Every row gives one point. A path goes straight from each point to the next, and from the last back to the first. The post is the endless flat space through its rows: a point in 2 columns, a line in 3, a plane in 4, and so on, so that a path can go around it. How many times does the path go around the post? Going back the other way cancels.

Post (2 x 3):
[[-0.20  0.26  0.18]
 [ 0.20  0.01 -0.24]]
Path, 28 rows:
[[-0.25  0.49  0.35]
 [ 0.01  0.29  0.27]
 [-0.13  0.41  0.03]
 [-0.17  0.21 -0.10]
 [-0.39  0.01 -0.01]
 [ 0.11 -0.03 -0.05]
 [-0.39  0.06 -0.21]
 [-0.22  0.27 -0.02]
 [ 0.04  0.58  0.16]
 [-0.11  0.23 -0.17]
 [ 0.03 -0.34 -0.46]
 [ 0.33 -0.29  0.03]
 [-0.38 -0.02  0.34]
 [ 0.09 -0.13 -0.65]
 [-0.06  0.28 -0.31]
 [ 0.07  0.64  0.29]
 [ 0.03  0.04  0.23]
 [ 0.14  0.19  0.18]
 [ 0.37  0.31 -0.28]
 [ 0.33  0.25 -0.34]
 [ 0.03  0.49  0.60]
 [ 0.07 -0.10  0.09]
 [ 0.02 -0.12 -0.23]
 [ 0.31 -0.46 -0.54]
 [ 0.68 -0.09 -0.10]
 [ 0.16  0.32  0.07]
 [-0.47  0.60 -0.02]
 [-0.16  0.43 -0.14]]
Times around: 0

Post, 8 rows:
[[ 0.11  0.19  0.10  0.34  0.05 -0.01  0.29 -0.14 -0.11]
 [-0.03  0.13 -0.19  0.42 -0.02 -0.05 -0.09 -0.18 -0.04]
 [-0.10  0.14  0.11  0.17 -0.07 -0.22  0.11 -0.38 -0.17]
 [ 0.23  0.10 -0.09 -0.02 -0.09 -0.09 -0.04  0.16  0.00]
 [ 0.04 -0.17  0.13  0.16  0.22  0.27 -0.13 -0.04 -0.18]
 [ 0.35  0.34  0.19 -0.28 -0.34  0.29 -0.23  0.08 -0.23]
 [-0.40  0.06 -0.02 -0.33 -0.03  0.61  0.85  0.22  0.40]
 [-0.25 -0.48  0.18  0.24  0.07  0.34  0.03  0.18  0.24]]
Path (26 x 9):
[[-0.38 -0.39  0.19  0.02  0.22  0.49  0.05 -0.36 -0.05]
 [ 0.31  0.02 -0.28  0.12  0.01  0.23 -0.12  0.46  0.03]
 [-0.10 -0.25  0.10  0.17  0.15  0.32 -0.16  0.61  0.06]
 [-0.22 -0.38 -0.06  0.48  0.28  0.53 -0.18  0.22 -0.10]
 [-0.44  0.06  0.03 -0.28 -0.07  0.82  0.57 -0.16 -0.17]
 [-0.37 -0.10 -0.46  0.38 -0.10  0.38 -0.38  0.26  0.26]
 [ 0.49  0.56  0.42 -0.08  0.19  0.16  0.12 -0.09 -0.43]
 [-0.28 -0.44 -0.51  0.31  0.04  0.14 -0.18  0.18  0.73]
 [-0.45 -0.31 -0.06  0.23 -0.35  0.14  0.36 -0.11  0.46]
 [-0.02  0.11  0.04 -0.17 -0.33  0.27  0.06  0.27 -0.18]
 [ 0.13  0.39  0.27 -0.18 -0.08  0.46  0.05  0.40 -0.20]
 [ 0.50  0.46  0.06 -0.28  0.17  0.05 -0.05  0.09 -0.27]
 [ 0.19  0.03  0.20  0.07  0.18  0.07 -0.16 -0.36 -0.27]
 [-0.18 -0.32 -0.02  0.24  0.46 -0.20  0.49 -0.54 -0.15]
 [-0.12 -0.40 -0.07  0.86  0.08  0.80 -0.29  0.39  0.11]
 [ 0.15  0.43 -0.22  0.06 -0.19 -0.12  0.14  0.50 -0.02]
 [-0.28  0.27 -0.38  0.32 -0.22 -0.32 -0.34  0.02  0.42]
 [-0.75 -0.21 -0.02  0.12 -0.33 -0.11  0.28 -0.50  0.54]
 [ 0.24 -0.25  0.02  0.18  0.48  0.14 -0.21 -0.03 -0.13]
 [ 0.30  0.35  0.05  0.02 -0.53 -0.16 -0.10  0.29  0.18]
 [-0.30 -0.28  0.15  0.24  0.42 -0.04  0.39 -0.13 -0.08]
 [-0.04  0.07  0.60  0.05 -0.24  0.43  0.98  0.09 -0.20]
 [-0.07 -0.15 -0.28  0.21  0.04  0.11  0.26  0.10  0.05]
 [-0.10  0.06 -0.02  0.40 -0.27  0.06 -0.04  0.13  0.10]
 [-0.03 -0.39  0.25  0.03  0.43  0.25 -0.64  0.11 -0.15]
 [ 0.01  0.01 -0.21 -0.11 -0.18  0.07  0.23  0.19  0.63]]
Times around: 3

Post:
[[-0.34 -0.04 -0.38 -0.29 -0.07  0.10 -0.27  0.42 -0.03  0.08  0.29  0.22
   0.03 -0.17]
 [ 0.18  0.36  0.05  0.21  0.22 -0.11  0.32 -0.34 -0.17  0.19 -0.64  0.39
  -0.60  0.21]
 [ 0.09  0.30  0.28 -0.32 -0.03 -0.04  0.10 -0.46 -0.32 -0.16 -0.16  0.09
  -0.24 -0.20]
 [-0.12  0.18  0.09  0.28 -0.11 -0.33  0.05 -0.18  0.31 -0.25 -0.37  0.01
  -0.13 -0.05]
 [ 0.15 -0.12  0.36 -0.17  0.27  0.31 -0.38  0.05 -0.14  0.32  0.18  0.35
   0.05 -0.06]
 [-0.02 -0.26 -0.28 -0.56  0.45  0.33  0.07  0.29  0.03  0.49  0.13 -0.13
   0.42  0.13]
 [ 0.30  0.24 -0.34  0.12 -0.17  0.12  0.17 -0.01  0.31 -0.04 -0.45 -0.06
  -0.11 -0.20]
 [-0.36 -0.43  0.40 -0.21 -0.29 -0.01 -0.43  0.40 -0.02 -0.39  0.04 -0.08
  -0.35  0.08]
 [ 0.17  0.05 -0.38 -0.09 -0.25 -0.12  0.04 -0.13  0.18  0.10  0.19 -0.17
  -0.08 -0.27]
 [-0.34 -0.40  0.46  0.11  0.04  0.07  0.14  0.44  0.10 -0.02 -0.04  0.32
  -0.05 -0.37]
 [ 0.14 -0.11  0.22  0.29 -0.19  0.19  0.20  0.08 -0.06 -0.06  0.01  0.11
  -0.10  0.18]
 [-0.20 -0.03  0.20  0.31 -0.06  0.26 -0.08  0.18 -0.09  0.17 -0.17 -0.12
  -0.20  0.01]
 [ 0.09  0.50  0.03 -0.38  0.25 -0.11  0.01  0.30 -0.17 -0.24  0.09  0.09
  -0.01 -0.43]]
Path (24 x 14):
[[ 0.07  0.03 -0.37 -0.16  0.12  0.19  0.19 -0.29  0.57  0.23 -0.63 -0.14
   0.18 -0.26]
 [-0.24  0.36  0.37  0.39  0.55  0.34  0.50 -0.12 -0.50  0.19 -0.49  0.24
  -0.13 -0.14]
 [ 0.10 -0.34  0.62  0.02 -0.08 -0.01 -0.46  0.48 -0.10 -0.27  0.37  0.81
   0.09 -0.25]
 [-0.01  0.00  0.96  0.02  0.30  0.09 -0.54  0.31 -0.09  0.11 -0.26  0.10
   0.00  0.08]
 [ 0.54  0.25  0.20  0.60  0.14  0.05  0.42 -0.09  0.14  0.40 -0.17  0.38
  -0.66 -0.11]
 [ 0.17  0.13  0.04 -0.26  0.55  0.54  0.15  0.22  0.25  0.01 -0.62  0.11
   0.11 -0.48]
 [-0.32  0.15 -0.14 -0.25  0.23 -0.02 -0.55 -0.46 -0.12  0.29 -0.19 -0.27
  -0.01 -0.39]
 [ 0.11  0.32  0.29 -0.19  0.41 -0.21 -0.02 -0.25 -0.12  0.28 -0.19  0.00
   0.24 -0.12]
 [ 0.08  0.25  0.07 -0.46 -0.08 -0.10 -0.16 -0.39 -0.36  0.16  0.32  0.09
  -0.27  0.58]
 [ 0.71 -0.01  0.09  0.38 -0.03  0.20  0.67 -0.23  0.23  0.18 -0.15 -0.32
  -0.21 -0.15]
 [ 0.65  0.23 -0.05  0.64  0.15  0.84  0.44  0.27 -0.19  0.18 -0.28  0.29
  -0.09 -0.04]
 [ 0.02  0.17 -0.67  0.39 -0.02 -0.24  0.17  0.03 -0.03  0.54 -0.60  0.03
  -0.41  0.15]
 [-0.09  0.04  0.31  0.12 -0.50 -0.07 -0.44  0.30 -0.20 -0.27  0.32 -0.29
  -0.31  0.07]
 [ 0.42  0.24  0.19  0.17 -0.52  0.12  0.41 -0.18 -0.18 -0.16  0.41  0.18
  -0.28  0.06]
 [ 0.17 -0.10  0.17  0.50 -0.21  0.24  0.16 -0.30 -0.24  0.17  0.13  0.30
  -0.34  0.44]
 [-0.26 -0.17  0.55  0.51  0.01 -0.26 -0.89  0.02  0.17 -0.29 -0.07 -0.19
  -0.21  0.20]
 [-0.13  0.12  0.09 -0.05 -0.35 -0.18 -0.45  0.19 -0.06 -0.26 -0.03 -0.31
   0.16  0.12]
 [ 0.05  0.46  0.06 -0.03  0.15 -0.24  0.36 -0.63 -0.01  0.36 -0.26  0.58
   0.05  0.02]
 [ 0.21  0.01 -0.37 -0.10 -0.40  0.63 -0.22  0.07  0.33 -0.05  0.38 -0.72
   0.38 -0.19]
 [ 0.04  0.20 -0.32  0.45 -0.01  0.72  0.34  0.25 -0.15  0.05 -0.65 -0.31
  -0.16  0.31]
 [ 0.43  0.66 -0.33 -0.04  0.07 -0.23  0.20 -0.07 -0.20 -0.36 -0.32  0.19
   0.11 -0.15]
 [-0.16  0.26 -0.04 -0.16  0.05 -0.39  0.51  0.23 -0.08  0.11  0.10  0.39
  -0.10 -0.42]
 [ 0.28  0.16 -0.30 -0.09 -0.17  0.08 -0.38 -0.14  0.49  0.21  0.17  0.02
  -0.02  0.19]
 [-0.13  0.17 -0.05 -0.39  0.01 -0.23 -0.26 -0.23  0.09  0.13 -0.01  0.33
  -0.21  0.03]]
Times around: 5

Post:
[[ 0.25  0.21  0.05 -0.08 -0.24  0.24 -0.19  0.31  0.36  0.16  0.12 -0.17
  -0.11 -0.12  0.11  0.28 -0.16  0.09]
 [ 0.22 -0.20 -0.17  0.06 -0.53  0.15 -0.07  0.11  0.18  0.29 -0.41  0.01
  -0.01 -0.28  0.19 -0.08  0.15  0.41]
 [-0.06  0.00  0.25 -0.23 -0.16 -0.27 -0.35 -0.08  0.04 -0.17 -0.21  0.33
  -0.44  0.62 -0.13 -0.09 -0.06 -0.04]
 [ 0.11 -0.31  0.12 -0.32 -0.11  0.38 -0.14  0.15  0.10  0.04 -0.13 -0.24
  -0.12  0.19 -0.22 -0.08 -0.25  0.03]
 [-0.50  0.39  0.51 -0.26  0.64 -0.07 -0.05  0.27 -0.01  0.22 -0.43 -0.21
   0.35  0.13 -0.13  0.22 -0.03  0.33]
 [ 0.15  0.22  0.18  0.14  0.04 -0.16 -0.03  0.01 -0.20 -0.14 -0.18 -0.13
  -0.44 -0.28 -0.06 -0.27 -0.05 -0.19]
 [ 0.59 -0.32 -0.36  0.02 -0.30 -0.04 -0.28  0.09  0.73 -0.34 -0.04 -0.14
   0.29 -0.59 -0.38  0.10 -0.18 -0.52]
 [-0.08 -0.06  0.44 -0.17 -0.08 -0.15  0.25 -0.28 -0.26  0.07 -0.12 -0.14
  -0.05 -0.32  0.44  0.11  0.09  0.06]
 [-0.27 -0.01  0.01 -0.04 -0.46  0.15 -0.09 -0.29 -0.01 -0.01 -0.43  0.10
  -0.20 -0.30 -0.20  0.06 -0.10  0.10]
 [-0.09  0.20  0.00 -0.37  0.24  0.50 -0.17 -0.22  0.54 -0.40  0.62  0.23
  -0.18  0.43 -0.03 -0.11  0.20  0.04]
 [-0.20  0.10  0.22 -0.37  0.60  0.22 -0.40 -0.08  0.41  0.45  0.38  0.26
  -0.14  0.35 -0.23 -0.12 -0.17  0.06]
 [-0.39 -0.21  0.06 -0.16 -0.07 -0.29 -0.23  0.27 -0.10  0.28 -0.11 -0.02
   0.05  0.88 -0.26  0.03  0.22 -0.04]
 [ 0.19  0.11 -0.17  0.07 -0.17 -0.38  0.09 -0.23  0.10 -0.18  0.05  0.23
  -0.28 -0.43  0.19  0.02 -0.18  0.37]
 [-0.35  0.15  0.14 -0.12  0.35  0.41 -0.45  0.39 -0.15  0.39 -0.18 -0.06
  -0.06 -0.39  0.06  0.03 -0.13  0.26]
 [-0.08 -0.29  0.15 -0.12 -0.10 -0.07  0.14  0.12  0.50  0.10  0.35 -0.06
   0.54 -0.19  0.14 -0.18 -0.28 -0.11]
 [-0.28 -0.07  0.13  0.35  0.49  0.20  0.05  0.17  0.25 -0.03 -0.02 -0.10
  -0.08 -0.71  0.05  0.08  0.03  0.15]
 [-0.03 -0.20 -0.41  0.05  0.07  0.33  0.20 -0.03  0.31  0.15 -0.33  0.43
   0.24  0.13 -0.10  0.33 -0.22  0.21]]
Path:
[[-0.31  0.11  0.21  0.10 -0.25 -0.08 -0.37 -0.27 -0.44 -0.31 -0.23  0.14
  -0.23 -0.30 -0.25 -0.14 -0.03 -0.16]
 [-0.16  0.23  0.32 -0.09  0.26  0.06 -0.64  0.34  0.54  0.21 -0.22 -0.52
   0.04  0.07 -0.57 -0.07 -0.03 -0.05]
 [ 0.04 -0.06  0.27 -0.01  0.11 -0.71 -0.25 -0.13  0.04  0.05 -0.88  0.01
  -0.05  0.25  0.23 -0.08  0.41  0.35]
 [-0.17 -0.29  0.34  0.23 -0.33 -0.26 -0.08  0.02  0.18 -0.64 -0.32 -0.08
   0.30 -0.04  0.06  0.29  0.09 -0.47]
 [-0.35  0.56  0.36 -0.03  0.16 -0.51 -0.12  0.10 -0.28  0.34 -0.72  0.36
   0.11  0.14  0.24  0.03  0.27  0.74]
 [-0.29 -0.26  0.72 -0.20  0.34  0.12 -0.06 -0.18  0.22 -0.25  0.32  0.28
  -0.50 -0.43  0.26  0.03 -0.05  0.03]
 [-0.13  0.02 -0.10  0.03  0.77 -0.07  0.07  0.12  0.25  0.05 -0.24 -0.14
   0.23 -0.42 -0.32 -0.09  0.01  0.07]
 [-0.03 -0.13 -0.53 -0.09 -0.21  0.32 -0.31 -0.23  0.16 -0.10  0.13  0.14
  -0.41  0.01  0.11 -0.28  0.37 -0.05]
 [-0.49  0.28 -0.01  0.13  0.61  0.18 -0.22  0.37 -0.36 -0.06 -0.30  0.09
  -0.21  0.01 -0.07  0.25 -0.43  0.20]
 [ 0.42 -0.27  0.28  0.11  0.00  0.13  0.03  0.00  0.30  0.30 -0.14 -0.12
   0.06 -0.16  0.08 -0.08 -0.15  0.24]
 [-0.23 -0.36 -0.08  0.20 -0.24 -0.12  0.00 -0.45 -0.04 -0.13  0.22 -0.02
  -0.34 -0.48  0.44 -0.63  0.33 -0.15]
 [ 0.28 -0.11 -0.27  0.01 -0.22 -0.20  0.54 -0.20  0.30 -0.40 -0.27 -0.46
  -0.19 -0.27 -0.15  0.24 -0.19 -0.11]
 [-0.67  0.05  0.09 -0.09  0.20 -0.16 -0.60  0.66  0.00 -0.14 -0.47 -0.08
   0.07 -0.20 -0.49  0.22 -0.25 -0.09]
 [-0.20 -0.19  0.24 -0.43 -0.01  0.03 -0.52  0.15  0.19  0.43  0.45  0.40
  -0.17  0.49 -0.14 -0.17 -0.09  0.27]
 [-0.01  0.11  0.48 -0.32  0.14  0.01  0.02 -0.54  0.02  0.16  0.24  0.01
  -0.18  0.08  0.09  0.21  0.34  0.34]
 [ 0.30  0.27  0.17 -0.49 -0.17 -0.05 -0.24  0.14 -0.19  0.36  0.01 -0.17
   0.12 -0.11 -0.21  0.01 -0.20 -0.48]
 [-0.08 -0.11 -0.09 -0.06  0.33  0.33  0.34 -0.10  0.60 -0.03 -0.06  0.11
   0.26 -0.34  0.08 -0.36  0.04  0.49]
 [-0.06 -0.73 -0.08 -0.23  0.17  0.97  0.29 -0.35  0.62 -0.24  0.23 -0.11
  -0.21  0.00  0.13  0.09  0.05 -0.14]
 [-0.27  0.06  0.32 -0.05  0.39  0.09 -0.30 -0.31  0.06  0.17  0.10  0.22
  -0.11 -0.42  0.45  0.51 -0.02  0.34]
 [ 0.27  0.08  0.10 -0.30  0.55  0.56 -0.29  0.39  0.22 -0.37  0.47 -0.12
   0.00  0.80 -0.50  0.22 -0.40  0.07]
 [ 0.24 -0.15  0.15  0.08 -0.47  0.41 -0.11  0.53 -0.37  0.23 -0.72 -0.51
   0.01 -0.58  0.11  0.01 -0.33  0.18]
 [-0.18 -0.02  0.78 -0.34 -0.35  0.24 -0.18 -0.41  0.12 -0.08  0.14 -0.12
  -0.66  0.32  0.10  0.26 -0.10 -0.29]
 [ 0.61 -0.16  0.09 -0.06 -0.06  0.38 -0.19 -0.03  0.78  0.35 -0.56  0.04
   0.14 -0.35  0.14  0.19 -0.07  0.08]
 [ 0.09  0.02 -0.41  0.13  0.07  0.91 -0.02  0.45 -0.01  0.12  0.04 -0.23
   0.08  0.15 -0.05 -0.12  0.23  0.15]
 [-0.04  0.52 -0.44  0.08 -0.18 -0.45  0.04  0.44 -0.16 -0.21  0.21  0.51
   0.10  0.17  0.07 -0.12 -0.38  0.45]
 [-0.70 -0.08  0.07 -0.69 -0.13  0.78 -0.51 -0.12 -0.77  0.60 -0.17  0.65
  -0.42  0.01  0.34 -0.04  0.07  0.28]
 [-0.43  0.45  0.16 -0.20 -0.05 -0.18 -0.32  0.39  0.12  0.31  0.01 -0.08
  -0.18 -0.01 -0.06  0.34 -0.36 -0.22]
 [ 0.61 -0.03  0.23 -0.30 -0.33 -0.25  0.15 -0.17  0.48  0.21 -0.16  0.59
  -0.29  0.11  0.66 -0.11  0.22  0.05]
 [-0.20  0.48  0.02 -0.22 -0.14  0.02 -0.20  0.33  0.17 -0.17 -0.10 -0.11
   0.19  0.34 -0.19  0.08  0.18  0.41]]
Times around: 1

Post, 17 rows:
[[ 0.09 -0.58  0.52  0.04 -0.28  0.22  0.34  0.03 -0.11 -0.41 -0.25 -0.15
  -0.27  0.17 -0.18  0.05  0.10  0.34]
 [-0.16 -0.48  0.12  0.18  0.08 -0.11 -0.26 -0.05  0.48  0.12  0.17  0.18
   0.51 -0.31  0.22 -0.31  0.14  0.22]
 [-0.34  0.21  0.06 -0.20 -0.58 -0.03  0.25  0.39 -0.34 -0.27 -0.32 -0.61
   0.16  0.05  0.02  0.31  0.00  0.14]
 [-0.20 -0.16 -0.11  0.45 -0.32  0.01 -0.12  0.32  0.11 -0.20 -0.25 -0.30
   0.09  0.20 -0.03  0.43  0.20  0.03]
 [ 0.04 -0.09  0.40 -0.07 -0.05  0.30 -0.32  0.02 -0.11  0.48  0.15 -0.13
   0.27  0.22 -0.19  0.00  0.07  0.21]
 [-0.39  0.38 -0.03 -0.37 -0.16  0.30  0.01  0.09  0.04  0.02 -0.06 -0.11
  -0.14  0.57  0.52 -0.20  0.13 -0.06]
 [-0.17 -0.24 -0.19 -0.39 -0.11  0.19 -0.13  0.19  0.35 -0.01 -0.15  0.18
  -0.20  0.05  0.07  0.19  0.21 -0.11]
 [ 0.19  0.09  0.61 -0.08 -0.13 -0.03 -0.02 -0.13 -0.29 -0.34 -0.07 -0.22
  -0.08  0.31  0.13  0.24  0.07  0.01]
 [ 0.14 -0.08 -0.25 -0.21  0.14 -0.08  0.01 -0.21 -0.18  0.19 -0.32  0.02
   0.46  0.20 -0.15 -0.25  0.16  0.12]
 [ 0.00  0.48  0.27 -0.14 -0.07  0.07  0.04  0.10 -0.13  0.74 -0.12 -0.26
   0.09  0.22 -0.11 -0.26  0.13 -0.21]
 [-0.24  0.31 -0.07  0.01 -0.05  0.26 -0.16  0.06  0.27  0.18 -0.27  0.26
   0.23 -0.30  0.36  0.02  0.19 -0.15]
 [-0.20  0.04 -0.02 -0.30  0.30  0.17  0.16 -0.12  0.22  0.35 -0.41  0.44
   0.12 -0.18  0.16  0.01 -0.39  0.29]
 [-0.01 -0.36 -0.06 -0.08  0.29  0.13  0.29 -0.10  0.22 -0.09  0.12  0.57
   0.25  0.00 -0.23 -0.18  0.15  0.17]
 [-0.50 -0.33  0.11  0.08 -0.13 -0.13 -0.29 -0.65 -0.17  0.37 -0.19 -0.12
   0.05 -0.43  0.08  0.17  0.01  0.05]
 [-0.14 -0.09 -0.33  0.28  0.10  0.05  0.07  0.28 -0.06 -0.20  0.15 -0.26
  -0.42 -0.03  0.35  0.14  0.05 -0.14]
 [-0.26  0.44 -0.09 -0.29 -0.23  0.05  0.15  0.58 -0.46 -0.26 -0.42  0.05
   0.02  0.64 -0.03 -0.05  0.06 -0.25]
 [ 0.31 -0.09 -0.08  0.23 -0.14 -0.03  0.44  0.24  0.04 -0.25  0.08  0.43
   0.19  0.05  0.60  0.31  0.03  0.06]]
Path (29 x 18):
[[-0.10  0.10 -0.47 -0.29  0.20  0.09  0.24  0.29  0.28  0.02  0.27  0.40
   0.40  0.47  0.00 -0.01 -0.02 -0.12]
 [-0.36  0.01 -0.51 -0.12 -0.26 -0.01  0.67  0.09 -0.21 -0.17 -1.03 -0.32
   0.36 -0.03 -0.17  0.28  0.20  0.06]
 [-0.27 -0.07 -0.23  0.38  0.40  0.26  0.11 -0.13 -0.03  0.21 -0.67 -0.29
   0.03  0.31 -0.46  0.19 -0.05  0.00]
 [-0.08  0.06  0.31 -0.78 -0.18  0.20  0.22  0.22  0.46 -0.28  0.26  0.18
  -0.21  0.49 -0.05  0.25 -0.02 -0.23]
 [-0.11 -0.48  0.49  0.06 -0.33  0.19 -0.47  0.26 -0.02  0.19  0.15 -0.24
   0.08 -0.22  0.34  0.27 -0.05  0.18]
 [-0.10 -0.29  0.01 -0.05 -0.21  0.31  0.24  0.42 -0.11  0.45 -0.43  0.02
  -0.16  0.23 -0.07  0.06  0.25  0.25]
 [-0.01  0.06  0.17  0.17 -0.50 -0.02  0.03 -0.04 -0.12  0.46 -0.31  0.21
   0.29 -0.07  0.20  0.00  0.36  0.03]
 [-0.24 -0.44 -0.07  0.04 -0.06  0.11 -0.09 -0.28  0.36 -0.22  0.12  0.17
  -0.11 -0.13 -0.18  0.21  0.09  0.24]
 [ 0.32 -0.04 -0.09 -0.55 -0.02  0.34 -0.22  0.36  0.22  0.36 -0.12  0.70
   0.14 -0.40  0.22  0.25  0.28  0.06]
 [-0.21 -0.30  0.05  0.55 -0.01 -0.05 -0.73 -0.08  0.76  0.42 -0.88  0.02
  -0.16  0.12 -0.22 -0.02  0.22 -0.13]
 [ 0.04  0.14  0.26 -0.21 -0.15  0.10  0.18  0.54 -0.40 -0.43  0.51  0.46
  -0.31  0.31  0.08 -0.11  0.24 -0.44]
 [-0.13 -0.69  0.15  0.26 -0.37  0.17  0.63  0.31 -0.01 -0.46  0.51 -0.06
  -0.17 -0.19  0.08 -0.24  0.37  0.64]
 [-0.74  0.14  0.59 -0.10 -0.36 -0.12 -0.40 -0.07  0.60 -0.11 -0.22 -0.08
   0.47  0.11  0.42 -0.50  0.62 -0.08]
 [-0.15 -0.38 -0.26 -0.72  0.22  0.19  0.07  0.17 -0.63  0.25 -0.02  0.41
   0.25  0.80 -0.23  0.25 -0.39  0.65]
 [-0.41 -0.09  0.04  0.05  0.19 -0.01  0.31 -0.19  0.04 -0.09 -0.15 -0.04
  -0.07  0.07 -0.25  0.00  0.00  0.45]
 [-0.14  0.18  0.32 -0.04 -0.42  0.32  0.07  0.18 -0.27  0.27 -0.13 -0.22
   0.29  0.05 -0.11 -0.16  0.30  0.23]
 [-0.35 -0.24  0.12  0.07 -0.07 -0.33 -0.29  0.17  0.40 -0.28  0.23 -0.16
   0.34  0.12  0.40 -0.45 -0.21  0.34]
 [-0.05 -0.04 -0.29  0.32  0.19 -0.45  0.30  0.00  0.66 -0.47 -0.30 -0.52
   0.09 -0.15  0.48 -0.35 -0.16 -0.23]
 [-0.51 -0.02 -0.15 -0.34 -0.26 -0.27  0.10  0.23 -0.47  0.26 -0.78 -0.36
  -0.38  0.13  0.34  0.28 -0.24 -0.42]
 [ 0.10  0.09 -0.45  0.60  0.03  0.30  0.27 -0.19  0.40  0.48 -0.74 -0.01
   0.39 -0.12  0.18  0.04  0.09 -0.25]
 [-0.62 -0.26  0.09  0.73  0.22 -0.15  0.10  0.31 -0.14 -0.66  0.16 -0.32
  -0.68  0.57  0.30 -0.11 -0.03 -0.19]
 [ 0.02  0.15 -0.18  0.06  0.37  0.12 -0.41  0.54 -0.23 -0.08  0.05  0.12
   0.14  0.12 -0.08  0.44  0.16  0.07]
 [-0.25 -0.29  0.29  0.41 -0.47  0.12  0.46  0.27 -0.37  0.05 -0.01 -0.50
  -0.12  0.24 -0.06 -0.16  0.03  0.72]
 [ 0.02 -0.29 -0.22 -0.11 -0.27 -0.21  0.50  0.04 -0.14 -0.31 -0.66  0.56
   0.05 -0.22  0.01 -0.24  0.07 -0.18]
 [ 0.24 -0.10 -0.05 -0.37 -0.27 -0.07  0.35  0.48  0.12 -0.53 -0.57 -0.32
   0.08  0.47 -0.24  0.28  0.07 -0.30]
 [ 0.02 -0.06  0.25  0.12  0.15  0.15  0.21 -0.03 -0.43  0.47  0.04 -0.44
  -0.21  0.13  0.17 -0.01 -0.01 -0.18]
 [-0.44  0.40  0.47 -0.25  0.23  0.07 -0.44 -0.37 -0.13  0.54  0.17 -0.29
  -0.17 -0.09  0.47 -0.25  0.24 -0.08]
 [ 0.15 -0.22  0.54 -0.19 -0.05  0.12 -0.24 -0.09 -0.44  0.07  0.11  0.53
   0.17  0.03 -0.35 -0.06  0.29  0.05]
 [ 0.35  0.06  0.53  0.08 -0.83 -0.19  0.20  0.45  0.06 -0.06 -0.09 -0.24
   0.06  0.16  0.05 -0.31  0.33 -0.50]]
Times around: 3
